Each row is a point. The points of each table are mixes of a few directions, plus a little noise. How many directions does each table use, and how many do they share? Where both have some left over, give the other angles between the two spaces (their principal angles), to ten degrees, smallest first.

First (6 x 2):
[[ 21.3  27.7]
 [  0.3   0.4]
 [-26.5 -35.1]
 [  6.7   9.3]
 [  9.1  12.7]
 [-11.7 -14.5]]
Second (4 x 2):
[[-10.9 -14.7]
 [-18.4 -24.9]
 [ 19.3  25.8]
 [ 10.1  13.7]]
Directions: first 1, second 1, shared 1

First (7 x 4):
[[  3.2   0.8 -14.0  30.6]
 [ -6.4  -1.8  26.4 -58.2]
 [  1.6   0.5  -6.1  14.1]
 [ -0.6  -0.1   4.1  -9.6]
 [ -3.4  -0.8  15.3 -33.6]
 [  4.2   1.0 -16.3  35.9]
 [  2.4   0.9  -9.3  20.4]]
Second (5 x 4):
[[ -2.8   4.6   5.1  -8.2]
 [ -0.7   1.6   1.5  -2.4]
 [  6.5 -12.3 -12.6  20.2]
 [ 11.1 -20.4 -21.2  33.9]
 [-14.3  25.9  27.1 -43.5]]
Directions: first 1, second 1, shared 0; angles 30

First (6 x 6):
[[ 17.4 -13.9 -23.9   5.2 -18.2   3.2]
 [ 14.0 -10.4  -2.1  12.3 -11.1   2.9]
 [-21.2  17.5  31.8  -5.6  23.1  -4.7]
 [ 17.2 -13.6 -40.9  -3.1 -22.8   3.2]
 [-23.6  20.6  48.8   0.3  30.5  -4.8]
 [ -3.6   1.4 -13.2  -9.6  -1.8  -0.1]]
Second (8 x 6):
[[  8.8  -4.0  34.2  26.7   2.7   3.1]
 [  6.1  -2.1  -3.3  24.8  -2.0   1.1]
 [  0.1   0.5 -28.9  28.9  -2.4  -0.3]
 [  2.7  -4.2  32.3 -51.8  -2.4   1.3]
 [ -4.8   1.4 -33.0 -10.3  -4.5  -1.5]
 [  6.1  -2.9 -35.0  39.8  -6.9   0.5]
 [-16.9  12.8  23.0 -15.0  16.8  -4.5]
 [ -2.6   0.1  10.8 -42.1  -1.6  -1.0]]
Directions: first 2, second 3, shared 2

First (8 x 9):
[[ 13.0   0.4  20.9  -9.5   0.7  -5.0   0.6   6.4 -11.2]
 [  7.2  -5.4 -19.4  14.8  28.3  37.6  17.4 -34.4   7.0]
 [-28.2   0.6 -38.3  10.2 -24.3 -20.4 -42.0  -0.9  40.9]
 [  8.5   1.2  -4.5  -7.7  -3.7 -19.3 -27.9   0.8   3.3]
 [  2.9   1.6 -26.7   4.9  21.1   9.6  14.2 -11.5 -18.8]
 [-24.7  -0.3  41.8   3.9 -22.5  14.4  44.6  27.5  -2.0]
 [ 12.7   1.4   4.4  -9.8  -1.8 -17.3 -20.9   3.5  -3.6]
 [  8.7   0.6  21.6  -7.3   2.1   0.9  13.5   8.2 -15.9]]
Second (7 x 9):
[[ 58.7   3.7 -26.4  17.7  13.2 -21.2 -13.9  -6.3  -4.8]
 [  3.3   0.3  -1.1   1.0   0.5  -1.0  -0.6  -0.1   0.0]
 [  9.0   0.7  -4.2   2.9   2.1  -3.6  -2.3  -0.7  -0.3]
 [-10.4  -0.4   4.3  -3.3  -2.3   3.9   2.7   1.1   1.1]
 [-94.5  -6.1  41.7 -28.6 -21.9  33.6  22.7  10.0   7.5]
 [ 10.0   0.7  -4.4   2.9   2.2  -3.7  -2.4  -1.2  -0.8]
 [ 23.4   1.7 -10.9   7.0   5.2  -8.5  -5.8  -2.4  -2.2]]
Directions: first 4, second 1, shared 0; angles 40

First (10 x 12):
[[  6.5   4.9 -21.1  -4.6  15.4  19.0   0.6 -46.1  34.8 -15.2  -9.2  16.9]
 [  4.8  16.2   0.9   2.0  18.7  32.7  -8.7 -22.7  22.7 -22.5  -1.9  12.1]
 [ -0.8 -10.9 -16.8 -30.1 -19.2 -52.7  21.4  12.9 -15.4  20.0  -8.2 -17.6]
 [-20.8  -1.9 -15.0  -3.0  -3.6  -8.2   0.7 -10.4   7.4  11.6   3.8  -1.0]
 [-13.4 -30.3 -19.2   4.6  -9.7 -14.6  19.2  -6.2  -4.6  23.7   8.7  15.8]
 [-13.8 -12.2  -6.1 -12.9  10.5  10.0  19.2   6.0  -0.6  -0.8  14.4  19.6]
 [ 28.2 -18.6   7.8  -2.3  24.1  23.9   0.5  -2.2  12.9 -26.8  -4.7  16.7]
 [ -5.4  30.9  25.7  12.3  -5.8  -6.7 -50.7  21.2  -2.1  -4.8 -10.3 -49.9]
 [ 11.1  32.5  27.5  10.4 -14.4  10.3  11.7  27.0 -36.3  -0.6   8.8   3.5]
 [  4.6 -10.1  15.0  22.8 -16.4 -14.2 -14.2  21.1 -19.5  14.8  -0.4 -16.3]]
Second (10 x 12):
[[ 12.7  -7.0 -20.4  15.9 -27.0 -13.8   5.9  14.9  -5.5  11.4  -2.0   4.5]
 [-25.1   6.1  26.7  13.6  21.6  26.0   4.8 -35.8  -6.2   5.7  12.5  16.1]
 [  5.5  18.3  16.5 -21.3   2.9   6.4  -7.5 -32.5   6.8   7.5   2.4 -11.3]
 [-44.5   6.0   2.9  15.2  25.3  14.5  39.6 -16.6 -15.9  -0.9  19.7  32.3]
 [ 21.9  -4.5   3.5 -17.9 -17.5  -2.2  -4.7  23.6  -8.5  -1.6 -13.3   4.4]
 [ 18.0  -4.0  -0.4 -28.8   0.6  -8.3 -14.6  28.7   6.4 -16.7 -15.2 -14.2]
 [  6.2  24.2  -8.8 -19.6   3.6 -14.1 -10.3 -37.9  26.1   6.2   7.2 -38.1]
 [ -7.2  13.8  -2.7  10.6  10.1  -2.7 -12.2 -42.5  21.7   8.8  12.4 -26.6]
 [ 10.8 -30.0 -12.3  13.0 -14.2  -6.6   0.8  62.6 -15.0 -13.5 -16.2  18.3]
 [  1.8 -22.8  -3.7  20.2  -4.9   0.9  -2.4  35.6  -9.8  -7.8  -8.4  14.1]]
Directions: first 6, second 5, shared 2; angles 30, 40, 60

First (9 x 18):
[[-10.3 -20.4  15.9 -45.1  12.6 -10.1  20.3   3.7   4.4 -52.8   1.4 -39.8
  -12.0  10.7 -21.8  18.0 -15.9  18.8]
 [ -6.6  28.5  -1.4  24.1  22.4  10.0  -9.9  14.9  -3.7 -14.8  13.1   8.7
   -1.2  14.7  14.3   3.2  15.7   7.4]
 [-28.2 -33.1 -10.6 -37.9   2.3 -18.3   3.6   1.4  11.6 -16.1  -0.4   0.0
    1.5  -9.5 -30.7   7.3   1.8   1.1]
 [-26.9 -17.7   9.1   3.9  21.6  -5.1  11.8 -20.1  -1.3 -62.6 -13.5 -19.2
   -6.0  51.1   6.5  -7.7 -29.1 -30.2]
 [ 18.9   7.0   9.2  14.2 -27.4   7.5 -15.2   0.1 -23.1  29.3  -4.5  13.6
  -18.3 -19.9   7.5 -12.6  17.8   4.2]
 [ 25.9  24.2 -10.5  34.7  -8.0  14.4  -5.5  -5.9   6.1  45.3  -4.0  12.4
   16.7  -7.1  24.4  -5.4  -2.1 -12.0]
 [ 10.7   3.3 -18.2  11.6 -15.4  13.5 -16.8  -7.0   6.6  28.1 -14.2   7.3
   -2.5 -19.7  10.3   2.7  11.2  -6.2]
 [-11.5 -21.0   8.3 -29.8  -2.4 -28.2  19.8   7.0  -0.3  13.8  19.4  12.9
   17.3  -9.3 -31.0  -7.9  -7.2   7.7]
 [ 26.8  29.4  -1.5  24.5  -5.3  16.8  -7.7   5.7  -0.8  30.2   2.7   4.2
    3.4 -11.3  19.7   2.5   9.3   8.1]]
Second (10 x 18):
[[  4.0  37.1   6.7  14.6  34.0  14.0   1.3  19.5   4.2 -32.2  16.9 -18.2
    1.1  21.5  15.1  17.5   5.0  21.8]
 [-15.4 -48.0  -9.2 -19.6 -31.6 -14.4  -4.8 -23.1  -3.2  15.2 -23.1  14.4
   -7.1 -16.9 -18.4 -16.1  -5.4 -27.2]
 [ -8.2  -2.6  -2.6  -2.2   7.0  -0.9  -0.1   0.5   4.0  -9.3   0.6   0.4
    1.0   4.4  -2.6   2.4   1.2  -1.9]
 [  3.1 -36.6   0.2 -23.3 -35.7  -4.2  -2.5 -20.5  -7.0   7.8 -26.1  -8.7
  -20.2 -19.7 -12.3  -5.7  -6.2 -11.9]
 [-21.6  18.6  -9.3  14.5  32.9  -4.5   0.7  14.7  11.9  -9.9  21.8  17.4
   22.1  17.6   3.3   0.6   4.5   0.5]
 [  3.9  38.4   4.4  29.9  25.2   4.1   2.9  16.5  -1.4   5.2  25.9  13.9
   18.7  16.1  15.7  -3.2   5.3   9.1]
 [ 34.0 -28.1  15.8  -6.5 -62.9  -1.4  -1.3 -25.4 -26.4  51.3 -26.9   2.8
  -21.2 -33.6  -2.3 -23.2  -7.5 -13.5]
 [  1.3  14.2 -10.2  -1.6  14.0  -1.7   5.6  13.0  17.4  16.0  17.0   5.6
   22.6  -6.5  -3.0  10.3   3.0  11.8]
 [  0.9  38.7  14.4  36.2  26.6   9.4  -0.9  14.6 -12.8 -18.5  18.7   5.4
    2.1  29.8  23.1  -3.9   5.8   6.9]
 [ -3.9 -31.5  -8.3 -41.2 -10.7   3.1  -0.6 -10.6  13.7 -25.4 -23.8 -33.7
  -19.8 -14.7 -17.9  21.4  -4.2   4.1]]
Directions: first 6, second 4, shared 4

First (11 x 24):
[[  2.1  37.5  14.4 -12.6  -0.3  -9.9   3.0  11.2  -6.6   3.1 -14.4  -4.9
  -20.9  -4.9   8.8  -4.7   6.0   4.8  14.9   7.8  15.5  -3.8 -37.6 -11.1]
 [-10.2   4.1   2.4  -2.3  -1.0  23.2 -13.8  -8.1   7.1  -6.2   5.0  11.3
   -8.1 -16.5 -10.1  36.2  32.9   6.2 -20.8  10.5  -4.3   0.1 -33.2   7.1]
 [ 21.5  24.6  -9.8  35.8  38.5 -35.1  21.8   5.9   4.3   6.6  26.3  14.2
   21.6  36.8   6.8 -14.7  13.1   5.0  21.0 -20.8  24.7 -21.1  19.4   6.0]
 [  5.7 -22.1   2.9   6.7 -44.5   3.2   4.9  -8.8  10.3   9.5  -5.7 -20.4
  -10.2  19.2  14.9 -25.7   3.1 -27.1  11.0 -11.4  16.8  36.2  25.9  -4.5]
 [-18.5  -0.6  14.2   9.9 -19.6   6.5 -17.5   5.8   0.4  -1.8   4.0 -15.5
  -11.6  -9.3  -3.6 -35.7  -2.6   6.4  -0.3  -6.6  23.2   7.5  30.8  17.6]
 [ 17.1  -4.8  -8.7  15.4 -13.6 -28.0  27.7  -8.7   0.3   9.3   5.4  20.0
    4.5   7.0  18.2 -22.0 -15.7 -10.6  17.8 -21.4 -13.6  28.2  10.3   4.4]
 [ 11.2  46.3  13.2   6.9  -7.1 -15.7  12.1   3.4   4.2   8.6  -2.0   5.2
  -23.7   8.9  16.9  -2.6  34.6  -2.2  20.6  -3.2  30.0   9.5 -44.6  -5.4]
 [-10.0   7.7   5.4 -19.8  14.4   9.6 -12.9   9.7  -8.7  -6.5 -10.9  -8.4
   -2.8 -13.9 -10.2  11.1  -9.0  11.7  -7.6  16.4  -4.6 -21.5 -13.9  -6.8]
 [ -5.3 -40.8 -16.9 -30.6  13.6   1.0   2.3  -0.9 -19.6  -8.8 -15.4  10.4
   22.9 -29.9 -11.4   9.0 -69.3   7.2 -15.2  10.2 -67.1  -8.5  16.6  -6.1]
 [ -9.4 -27.1  -1.0 -22.1 -19.2  16.7  -7.9  -4.9  -4.9  -3.9 -15.6  -6.2
   -3.2 -19.9  -4.2   6.5 -23.3  -5.0 -12.4   9.9 -26.9  12.1   1.4  -5.0]
 [ -4.2 -24.9 -16.1  12.6  38.9  28.6 -19.7  -4.5  13.2  -9.9  23.1  -5.7
   31.5  22.4 -26.2  42.7  30.0   3.7 -29.0   8.7   6.4 -38.9  24.9   3.8]]
Second (9 x 24):
[[  7.1 -21.6   8.4  -0.9 -19.6  -5.2   4.7  -8.8  -0.3  -2.8 -33.4  -3.8
   -7.0   1.9   6.5 -34.6   6.6  -3.0  21.6 -26.4  33.1  23.6  14.5  11.3]
 [  6.4  13.4 -28.0  45.1  23.8  16.7  13.1  24.1  19.8 -27.9  -1.1 -16.3
  -24.1 -10.6   6.8  16.5 -19.2  -3.8 -12.6  18.9  13.8  26.2  21.9   1.8]
 [ 21.1  -3.8 -13.9  17.4  18.7 -20.9  23.0 -11.5   3.9   1.0   4.6  30.8
   16.9  11.4   5.0   6.0  11.4   1.3  11.1 -21.1  -2.5   3.9  -4.3   9.3]
 [-11.0 -33.2   9.7 -44.2   3.2  23.4 -21.9  -0.3 -13.6 -12.6 -48.3 -21.1
    2.2 -16.6 -17.6   1.6 -14.4   9.2  -3.8   7.6   5.7 -17.6   0.2  -7.1]
 [-28.1  25.9   8.0  -8.8 -18.2  12.8 -18.9  12.2  -3.7  10.1  39.6 -10.6
  -10.9 -17.2  -2.7  14.0 -18.7  -1.5 -26.5  34.6 -41.6  -8.6 -11.3 -10.6]
 [ 24.2  19.2  -6.7   8.4  28.4 -51.2  25.7 -13.6  -6.5  32.9  51.6  38.5
   49.6  50.4   6.6   2.9  16.0  -2.4  17.9 -21.0 -25.8 -40.9  -6.3  -7.6]
 [-16.9  10.7  17.3  -5.3 -31.9  18.4 -17.3  -6.2   5.1   2.5   3.9  -0.5
  -22.8 -18.0  -0.8   6.2  28.1   0.3 -10.3   7.1   6.3  15.4 -27.3   8.4]
 [  0.7   1.5 -12.5  19.2  -1.1  -1.1  10.2   5.3   4.8  -6.8   6.4   4.4
   -8.2 -12.7   6.4  -2.2 -22.3  -2.2  -4.5   2.7 -13.9  21.5  12.6   5.5]
 [ -4.4 -11.9  16.7 -30.3  -2.6   7.5 -17.7  -1.3  -8.3   2.8 -23.9 -21.2
    5.2  10.9  -9.2  -9.0  11.9   1.8   7.9  -0.8  23.8 -23.5  -1.2  -9.3]]
Directions: first 6, second 6, shared 4; angles 80, 80
